Each row of a before or after table is a point. The points were changed in one or more steps. Then noise was added and the rows were shuffled. The steps act on how far a point lies along the listed directions, d1 being the first. What was done? A step turns or swaps two directions, mirrors them in a line or flattens them onto one, adds a multiple of one to another, or multiplies one. Angles are multiples of 10 degrees, from the lower direction toward the higher: turns from -170 to 170, lines from 10 to 170 but not 90. Use the fewest steps. Two steps may share a direction if one is a turn and the other turns, adds or multiplies; they go together, in the order done. Otherwise the lowest direction goes first.

Directions:
(1): [-3.7  2.4]
(2): [2.4 3.7]
Before (10 x 2):
[[ 7.8  2.7]
 [-5.8 -3.5]
 [-1.4 -2.7]
 [ 2.4 -2.7]
 [-1.5 -4.0]
 [ 0.1 -2.1]
 [-2.1  0.3]
 [ 0.6 -3.2]
 [ 1.2 -1.1]
 [ 2.9  2.0]]
After:
[[-3.0  0.3]
 [-4.9  4.2]
 [-0.4 -1.3]
 [-1.7 -3.3]
 [-2.9 -1.8]
 [-2.0 -0.7]
 [-4.4 -0.2]
 [-0.2  2.0]
 [ 3.0 -2.1]
 [ 5.3 -6.4]]
Steps: turn d1 and d2 by 70 degrees

Directions:
(1): [ 3.4 -4.1  2.1  2.3]
(2): [ 2.3  1.9 -3.9  3.7]
(3): [ 4.5  2.8  1.3 -2.9]
(4): [ 1.0 -3.1 -4.0 -3.3]
Before:
[[ 1.4  1.8 -2.6 -2.6]
 [ 3.1 -0.1 -1.4  1.8]
 [ 2.2 -3.8 -1.3  1.9]
 [-1.9 -3.9  0.1 -1.1]
 [ 6.3 -0.7  0.3 -0.1]
 [-1.6 -0.3  3.5 -5.3]
 [ 2.3  1.2  0.4 -0.4]
 [ 0.4 -6.1 -0.8  0.3]
 [-3.9  0.7  4.7 -3.3]
 [-5.2 -2.7  4.1 -4.6]]
After, 10 rows:
[[-3.6 -0.4  6.1 -4.6]
 [-2.3  0.1  5.0  2.2]
 [-4.9  0.4 -2.1  3.0]
 [-4.3 -2.3  2.3 -3.8]
 [-1.9 -1.3  5.7  6.0]
 [ 1.0 -0.9 -1.8  3.4]
 [ 0.0 -1.9 -2.1 -0.3]
 [ 0.4 -1.4  2.2  5.4]
 [-0.6 -0.6  1.8 -7.5]
 [-0.3 -4.9 -2.0  3.9]]
Steps: multiply d4 by 2; turn d3 and d4 by 130 degrees

Directions:
(1): [-3.3 -4.3 -0.1 -1.0  2.0  4.7]
(2): [-1.0  4.5 -1.0  0.5  5.8  1.1]
Before:
[[-1.5  5.2 -0.2  1.2 11.6  4.3]
 [-2.5 -6.2 -0.3 -1.7 -1.9  3.2]
 [-1.9  4.8 -1.8  0.8  7.1  2.8]
 [-4.3 -3.7 -1.2  0.5  4.3  5.4]
 [-1.7 -0.2 -1.8  1.5  1.8  1.8]
 [ 0.6  1.8 -0.7 -0.6 -1.0 -4.2]
 [-1.0 -0.2  1.2 -1.1  0.0 -1.1]
 [ 0.7  5.6 -0.7  2.2 -0.1 -5.1]
 [ 0.4  1.7 -0.8  1.0  1.6 -2.5]
 [-0.7  6.3 -2.7  1.5  6.6  0.5]
 [-2.0 -2.7 -1.7 -0.7  2.5  2.4]
 [ 0.6  3.4 -2.0  0.7 -0.3 -0.7]]
After:
[[-1.6  0.1 -1.7  1.8  1.8  1.5]
 [-3.7 -3.3 -1.3  0.4  4.1  4.9]
 [-0.7  6.6 -1.7  1.1  6.5  1.0]
 [ 1.1  5.9 -0.7  2.3 -0.4 -5.7]
 [ 0.1  7.4  0.0  1.7 10.7  2.0]
 [-1.3 -0.2  1.1 -1.1  0.0 -1.0]
 [ 0.7  7.7 -2.8  1.7  5.9 -1.2]
 [-3.0 -6.9 -0.4 -2.0 -1.5  4.1]
 [-1.9 -2.4 -1.8 -0.8  2.5  2.2]
 [ 0.8  1.7 -0.8 -0.6 -1.0 -4.0]
 [ 0.9  2.1 -0.8  0.9  1.4 -3.1]
 [ 0.8  3.5 -1.9  1.0 -0.3 -1.0]]
Steps: add -0.3 times d2 to d1
